Each row is a point. The window is the flat piece filled in between its corners: a triangle in 3 columns, a solid with four corners in 4, and so on. A path goes straight from each point to the next, and from the last back to the first. After which points does the path pass through the window?
In the rows, zero is written as 128.

Window (3 x 3):
[[142 114 127]
 [ 68 121  95]
 [137 103 160]]
Path:
(1): [98 89 92]
(2): [87 87 96]
(3): [ 64 155 106]
(4): [117 134 122]
(5): [132  95 124]
(6): [150  79 114]
(7): [159 138 157]
(8): [157 145 141]
(9): [119  82 113]
(10): [135  82 150]
(11): [136 127 147]
(12): [ 78 159 110]
Through the window after points: 2, 4, 8, 10

Window:
[[112 114 155 144]
 [160 100 128  65]
 [127 114 186 126]
 [156 165 120 179]]
Path:
(1): [174 112 154 123]
(2): [105 130 110 102]
(3): [ 84 129 163 130]
(4): [144 104 145 152]
(5): [166 102 145 106]
(6): [139 123 138  52]
(7): [117 143 141 131]
(8): [148  81 161 163]
Through the window after points: 1, 3, 7

Window (6 x 6):
[[140 176 154 122 140  91]
 [198 140  95 121 157 130]
 [108 120  90 107  84 106]
 [106 164 146 146 115 117]
 [ 81  79 112 115 138 145]
 [119 132 135  92 115 154]]
Path:
(1): [110  97 152 129 103 102]
(2): [ 94 152  81  82 104 150]
(3): [ 87 209 126 129 144  87]
(4): [ 95  89 151 127  78 142]
(5): [117 109 164 134 117 109]
(6): [109 153  73 114 123 124]
(7): [126 142  87 102 178 152]
(8): [153 115 142 128  77 124]
Through the window after points: none

Window:
[[116 133 142 139 124 106  90 162]
 [128 148 155 237 134 160 173 106]
 [146 111  78 134 150 106  89 107]
 [152 152 176 161 162 154 165 161]
 [120  98 173 119  93  84  83  97]
 [ 94 121 110  88 162 115  78 124]
 [125 155 158 101  69 191 115 149]
 [129 168 155 121 114 112  95 115]]
Path:
(1): [126 131 155 118 119 147  53 125]
(2): [117 142 119 130  92 125 154 118]
(3): [100 138 130  99 116  84 121 131]
(4): [135 116 146 115 126 134  78 121]
(5): [142 134 143 138 139 137  78 139]
(6): [115 148 157 104 115 104 146 132]
(7): [106 145 118  76 104  92 144 128]
(8): [129 113 167 160 139 141  62 131]
(9): [141 109 159 142 115 148  67 163]
(10): [ 89 150 130  56 120  69 114  86]
(11): [120 157 108  92 125 122 142 140]
(12): [120 114 170 156 173 140  87 135]
Through the window after points: 7, 11

Window, 9 rows:
[[160 140 145 108 150  62 135 121 129]
 [143  84 115 150  63  96 113  80 115]
 [ 94 164 152  91 184 135 112 118 141]
 [116 163 140 126 163 144 124 134 196]
 [149 115 111 112  36 127 149  98 117]
 [162 116  55 120  64 148 120  66 130]
 [102 181 110 142 147 127 125 140 137]
 [123 133  98 104 141 162  98 160 150]
 [167  94 138 147 115 105 169  91  95]]
Path:
(1): [147 192 125 122 157 154  81 111 137]
(2): [ 99 127 125 126 134 107 158 132 151]
(3): [ 80  91  83 125 133 113 109 124 160]
(4): [174 139 144 141 103 119 121  96 120]
(5): [138 157 148 115 128 133  95 104 135]
(6): [ 86 132  96  91 163 133 156 117 140]
(7): [133 118 127 101 125  81 154  99 144]
(8): [172 138 138 148 136 119 120 123 105]
(9): [149 169 163 119 157 117  66  84 141]
(10): [120 126 101 123 133 129 158 130 156]
(11): [105  80  68 136 165 144 172  88 140]
(12): [143 201 167 102  94 135  73 135 144]
Through the window after points: 1, 5, 7

Window, 11 rows:
[[156 100 145 110 145 111  91 133 162 125 113]
 [141 176 127 132 113 115 181 135 190 139 140]
 [190  82 171 137 158 171 164 147 159 130 190]
 [141 155 127 123 149  89 164  91 149 144 111]
 [159 134 126 108  67 123 128 128 127 157 156]
 [140 110 106 164 155 160 142 188 125 148  73]
 [136 173 119 126 118 189 120 106 133 147 165]
 [165 117 162 128 109 140 141 134 130  86 181]
 [172 102  72 140 155 170  94 162 123 134 154]
 [171 211 144  88 116 101 176 128 156 149 136]
 [ 42 150 128  71 181 173 192  91 147 123 165]]
Path:
(1): [125 143 147 123 131 133 145 136 138 139 152]
(2): [134 123 113 164 182 129 123 121 143 162 184]
(3): [144 114 132 109 130 151 139 134 149 118 122]
(4): [170 125 126  81 107 156 190  99 162  97 124]
(5): [110 180 117 159 158  87 112 148 147 176 134]
(6): [124 149 143 128 146 139 150 138 133 157 154]
(7): [197  96 117 123 143 174 197 133 169  99 135]
(8): [160 130 119 111 149 159 157 123 146 119 119]
(9): [126 127 135 160 155 135 129 169 140 148 153]
(10): [126 144 137 141 151 135 137 147 141 137 140]
(11): [202 139 131  89  93 131 168 131 141 122 121]
(12): [141 150 116 100 127 142 196 109 181 131 130]
Through the window after points: 10

Window (12 x 12):
[[133 113  84 146 154 123  79 145 140 129 179 126]
 [161 112  67 120 174 122 167 158 133 123 132 159]
 [158 128  76 158 148 166 175 147 206  81 146 116]
 [173 144 165 102 152 138 131 122 134 152  81 115]
 [150 150 117 108 130 119 137 135  75  86 127 119]
 [100  69  83 117 141 100 139 119 146 183 117 106]
 [ 63  65 120  91 162 152  94 175 145 154  81  99]
 [134  99 132  94 138 145 114  93 142 130  60 137]
 [ 87  86 132  68 107 128 139 110 167 150 139 171]
 [128 111 102 124 136  86 129 170 155  55  95 125]
 [133 115 127 129  96 136 114 136 137 137 102 155]
 [206 127 112 104 108 137 112 126 123 123 142 106]]
Path:
(1): [ 82 124  79  89 138 131 100 155 163 132  91 113]
(2): [ 92 197  72 116 148 107 144 131 123  97 115 139]
(3): [201  60 144 114 113 134 121 133 131 118 124 116]
(4): [123  43 125 103 101 170 106 117  94 123 162 167]
(5): [106 170 119  90 172  87 149 154 201 148  65  97]
(6): [ 99 176  95 105 113 111 143 124 178 161 104 118]
(7): [184  68 136 120 155 137 128 127 119 111 132 143]
(8): [129  70 147 125 155 146 100 127 109 124 107 143]
(9): [136 140 100  89 116 101 135 145 152 143 102 119]
(10): [145 195 117  72 132 110 107 113 130 157 115 129]
(11): [147  91 109 134 132 130 142 152 105  74 128 117]
(12): [154  51 128 146 117 125 141 166 128 100 129 136]
(13): [144 168  76  94 160 126 133 124 158 124 109 132]
(14): [122 121 108 106 142 136 115 131 162 133 106 138]
(15): [ 98  41 124 133 139 110 148 129 111 115 154 133]
(16): [151  75 149 147 149 126 145 138 124 118 128 146]
Through the window after points: 4, 10, 12

Window (14 x 14):
[[202 131 126  82 102 159  88 133  79 107 146 104 122  85]
 [196 106 106  97 111 154 118 157  83 134 188 134 167 124]
 [168 184 120 178 139 156 146  83 154 137 126  75 186 202]
 [196 134 149  65  91  93 118 115  65 145 193 125 130 119]
 [171 136 114 196 109 158 129 108 102 175 113  62 159 193]
 [110 104 103 117 112  88 119 117 153 133  79 135 109 126]
 [141 172 137 214 113 157  86 128 163 165 134  68 178 183]
 [112  70 159 147 146 123 138 102 134 138 100 138 115  71]
 [159 110  95 103 137 123  96 106  85 137 178  82 150  91]
 [ 98 109 104 171 110 137 148  68 130 150 134 167  76 104]
 [ 95 127 126 139 153 103 153 147 110 115 122 111  90  99]
 [103  79 138 110 124 163 120 106 152 151 127 111  86 140]
 [ 72  85 133 153  80 107 154  86 141  92 112 123 108 131]
 [ 47 117 139  95 121 128 124 120 108 130  75 135 131  98]]
Path:
(1): [144  99 109 146 135 134 101 107  93 111 149 111 132 143]
(2): [127 129 141 111  99 118 149 117 127 164 128 115 135 114]
(3): [139 138 136 151 105 126 147 121 138 161 137 105 132 113]
(4): [127 111 109 115 123 131  95 112 115 118  99 115 130 143]
(5): [126  91 134 120 110 126  97 102 108 109 124 132 112 119]
(6): [ 98 132 119 156 108 127 191 118 165 156 108  90 132 124]
(7): [129 119 104 127  96 111 146 127 135 131 115 114 126  93]
(8): [121 101 182 119 160 165  83  81  77 140 133 142 116 132]
(9): [127 119 113 133 138 136  96 103 103 132 134 111 145 144]
(10): [152 131 139 154  75 108 157 137 159 147 155  72 124  82]
(11): [128 135 113 136 114 118 120  97 156 183 126  50 144  71]
(12): [151  93 131 126 114 160 120 125  80 100 139 174 126 199]
Through the window after points: 3, 5, 7, 9

Window (14 x 14):
[[100 140 115 162 116 122  41  87 121 161 159 113 120 151]
 [169 111  76 197 123  81 142 131  99 123 155 109 161 125]
 [130 113 163 165 120 125 141 124 102 196  86  78 132 145]
 [141 121  97 155 131 124 119 130 103 174 114  88  78 116]
 [149 102 127 157  87 108 152 131 125  84  77 172 114  82]
 [107 136  58 142 141 126 162 121 161 141 150 162 148  80]
 [148 136 129 149 122 121  93 159 141 130 122 190  93 127]
 [158 112 177 160  46 138 190 100 151 138 178 106 167 106]
 [198 113 102 128 154 138 140 124 128 162  93 115 160  88]
 [194  60 115 185 155  71 116  88 131 164 108 112 151 132]
 [118 118 120 122  49 102 110  73  82 165 113 153 108 141]
 [122 119 138  78  94 120 114 142 128 108 155 167 120 111]
 [149 166 135 160 103  80 192 157 150 115  71 112 101 111]
 [113 148  80 143  79 130 164 168 152 140 123  77 119 148]]
Path:
(1): [136 121 107 154 115 100 127 133 143 167 133 127 131  92]
(2): [129  93 111 169  95  29 105 138 115 160 105 109 130  91]
(3): [176 121 133 152 132 162 151  98 124 131 132 142 130 134]
(4): [154 111  89 175 138 124 199 100 108 104 123 129 141 159]
(5): [128 123 139 130  85  99  76 126 124 174 122 145 120  83]
(6): [129  93 131 160  78  98 134 116 132 205 114 108 133  80]
(7): [149 136 109 152 132 119 140 120 120  78 138 147 121 158]
(8): [170  94 132 126 143 155 166  98 104 114 120 132 150 149]
(9): [133 126 122 150  90  96 112 137 141 151 133 135 116 112]
(10): [154 121 100 147  93 102 120 144 110 177  87 114 163  90]
(11): [157 112 132 135 141 145 166 103 151  82 134 154  93 125]
(12): [141 118 112 145 125 128 134  98 121 140 129 119 138 155]
Through the window after points: 8, 10
